Every row gives one point. Each copy is the shape, with its points in the same order, turned, moved and blurred by noise. Is it also mirrored, or only turned?
In the rows, zero is written as 128.

Shape (7 x 2)
[[161 106]
 [111 124]
 [173 108]
 [104 197]
 [108 178]
 [146 119]
 [ 92 169]]
Copy 1 (7 x 2)
[[175 113]
 [132 139]
 [190 122]
 [122 208]
 [130 188]
 [164 138]
 [109 180]]
Copy 1 is: only turned
Copy 2 (7 x 2)
[[161 145]
 [110 110]
 [171 147]
 [130  38]
 [126  58]
 [150 129]
 [111  62]]
Copy 2 is: mirrored

Shape (8 x 3)
[[149 135 163]
 [182 161 153]
 [146 158 147]
 [145 162  44]
 [ 97 113 154]
 [170 139  35]
 [ 96 154 119]
 [102  99 139]]
Copy 1 (8 x 3)
[[102 153 122]
 [109 176  85]
 [126 169 114]
 [212 138  93]
 [111 125 162]
 [211 113  63]
 [164 143 151]
 [116 111 156]]
Copy 1 is: mirrored
Copy 2 (8 x 3)
[[152 140 161]
 [177 182 123]
 [141 162 125]
 [103 125  41]
 [128 107 165]
 [130 115  31]
 [ 99 129 134]
 [124  93 150]]
Copy 2 is: only turned
Copy 3 (8 x 3)
[[ 85 151 102]
 [ 86 208 113]
 [ 87 168 124]
 [201 162 170]
 [ 85  96 121]
 [206 165 130]
 [115 121 169]
 [104  96 113]]
Copy 3 is: mirrored
Copy 4 (8 x 3)
[[119 154 160]
 [127 192 160]
 [121 160 144]
 [167 203  54]
 [104 106 127]
 [192 182  63]
 [ 97 144  85]
 [122  97 116]]
Copy 4 is: only turned

Shape (7 x 4)
[[109 110 137 123]
 [ 95 127  83 178]
 [183 166 107  97]
 [105 159 164 113]
 [ 89 171  76 144]
 [105  80 184 131]
 [160  79  55 101]]
Copy 1 (7 x 4)
[[118 146 136 112]
 [ 85 211 110 116]
 [144 118  67 169]
 [ 82 101 128 129]
 [ 62 174  70 113]
 [129 128 191 106]
 [189 181  77  97]]
Copy 1 is: mirrored
Copy 2 (7 x 4)
[[113 131 125 103]
 [ 87  88  87 151]
 [191 163  86 149]
 [105 184 101 102]
 [106 120  47 131]
 [ 95 151 175  95]
 [195  72 116 125]]
Copy 2 is: only turned

Shape (10 x 6)
[[109 162 167 148  65 111]
 [130 151 129  68 142 128]
 [ 95 127 156 165 140 196]
 [174 128 201 132 199  60]
 [138  89 117 171  94 142]
 [160  99 157 113 121 146]
 [130 169  54 126 111 142]
 [158 132 122 181 206 107]
 [112  86 158 136 121  90]
 [135 105 147 123 133 105]]
Copy 1 (10 x 6)
[[123 120 134 148  50 106]
 [129 109 101 173 152 152]
 [116 163 167 114  93 195]
 [148 181 173 188 181  65]
 [160 131 143  68  95 133]
 [181 146 135 137 128 145]
 [ 89 108  65  89 125 144]
 [101 190 151 103 182 103]
 [158 105 180 127 122 105]
 [155 123 149 133 139 115]]
Copy 1 is: mirrored
Copy 2 (10 x 6)
[[121 165 199 142 104 172]
 [116 156 112  74 113 120]
 [ 81  97 156 140 186 143]
 [147  49 105 111  44 144]
 [173 108 189 133 173 134]
 [146 108 159  69 143 142]
 [162 191 112 142 166 119]
 [165  65  90 161 123 121]
 [143  98 188 114  98 106]
 [152 103 153 100 109 114]]
Copy 2 is: mirrored
Copy 3 (10 x 6)
[[ 44 131 115 139 124  89]
 [143 165  92 109  89 123]
 [116  76 133 182 106 154]
 [170 158 200 117 118  38]
 [105  71 108 116 172 120]
 [128 109 142  90 119 126]
 [126 155  50 145 170 151]
 [189 131 152 168 176  87]
 [121  90 118 108 120  59]
 [135 113 125 104 123  86]]
Copy 3 is: mirrored
Copy 4 (10 x 6)
[[184 117  95 108 104 181]
 [ 98 122 146  54 124 137]
 [ 97  91 146 153 106 222]
 [119 136 102  76 249 179]
 [152 100 155 174 130 150]
 [132  84 169 104 156 159]
 [117 180 164 129  82 127]
 [ 90 176 138 151 206 176]
 [138  84  99 125 169 137]
 [129 103 123 111 165 141]]
Copy 4 is: mirrored
